Each row is a point. The points of each table are mixes of a few directions, plus a little noise. Count the directions of each table, and those that both share. Where both have some left over, give the other angles between the two spaces (their principal angles), to ten degrees, smallest first.
(in the rows, 128 means zero)

First:
[[ 37  57]
 [185 174]
 [102 108]
 [134 133]
 [153 148]
 [155 150]]
Second (5 x 2):
[[189 175]
 [ 85  94]
 [ 80  91]
 [103 111]
 [183 171]]
Directions: first 1, second 1, shared 1

First:
[[228 176  58 157]
 [ 87 115 152 124]
 [143  89 188  71]
 [ 85 150 133 174]
 [118 142  60 147]
 [107  97 178  93]]
Second (7 x 4):
[[ 76 148 124 173]
 [ 31 121 157 152]
 [172 134 112 121]
 [205 153  89 134]
 [217 102 128  62]
 [ 41 134 143 167]
 [153 103 143  86]]
Directions: first 3, second 2, shared 2

First, 6 rows:
[[146  34  31  99 120  46]
 [131 191 170 145 138 151]
 [ 98  83 140 117 115 170]
 [151  81  86 114 129  86]
 [ 67 208 153 154 111 162]
 [176 171 189 138 156 153]]
Second (7 x 6):
[[103  86 104 211 212 132]
 [157 184 160  50  30 126]
 [110  84 102 161 193 127]
 [111  66  93  95 184 119]
 [145 178 158 130  70 133]
 [122 131 130 181 147 133]
 [148 166 149  68  59 126]]
Directions: first 3, second 2, shared 0; angles 40, 90

First (7 x 9):
[[231 189 118 210  90  40 145 202 163]
 [ 88 120 106  36  91 137  68 168 105]
 [159  63 138  23 118 139  66  78 152]
 [ 80  95 165  90 190 151 131 108 146]
 [126 188 123 202 128 110 158 104 143]
 [109 119 121 155 132 164 149  85 102]
 [106 126 127 179 148 156 180 152  86]]
Second (9 x 9):
[[188 156   8 169  27 143 166 172  57]
 [182 116  51 144  97 137 190 245  72]
 [ 73 129 161 128 200 133 156 143 150]
 [161 109  83 132  95 146 152 158  87]
 [102 115 183 130 179 132 118  60 165]
 [157 101 198 146 169 109 114  54 178]
 [117  99 148  72 107 137  69  97 128]
 [ 78 150 141 126 146 135 116  85 145]
 [ 93 167 183 109 137  76  69 139 178]]
Directions: first 5, second 5, shared 4; angles 30

First (10 x 11):
[[102  99 129 113 166 169 154  60 179 147 131]
 [134 151 140 146  93 120 123 148 106 138 113]
 [148 105 107 126 133 103 114 152 121 125 147]
 [188 249 162 146 185 100 218 137  38 160  40]
 [143 123 112 120 138 101 113 162 110 104 144]
 [ 92 134 139 108 138 158 128 105 150  96 131]
 [120 118 129 136  91 128 104 141 132 128 136]
 [104 100 124 120 116 143 107 119 155 115 149]
 [127 107 120 126 125 127 118 128 140 128 140]
 [120  92 120 137  93 130 102 130 148 141 147]]
Second, 11 rows:
[[ 44 156  62 100 162  58  43 114 139 183  39]
 [154 120 148 138 118 149 153 132 126 111 154]
 [ 84 143  93 113 146  91  83 120 133 158  82]
 [155 119 151 138 117 152 158 133 125 108 157]
 [152 121 146 136 119 147 152 132 126 114 152]
 [173 113 163 142 109 164 172 136 122  99 174]
 [154 119 149 137 118 149 155 132 125 112 156]
 [146 122 144 134 121 143 146 131 126 117 148]
 [113 131 116 124 134 115 113 126 131 137 112]
 [ 73 145  83 109 151  82  73 118 134 164  71]
 [162 118 155 140 114 156 162 134 125 106 163]]
Directions: first 4, second 1, shared 0; angles 90
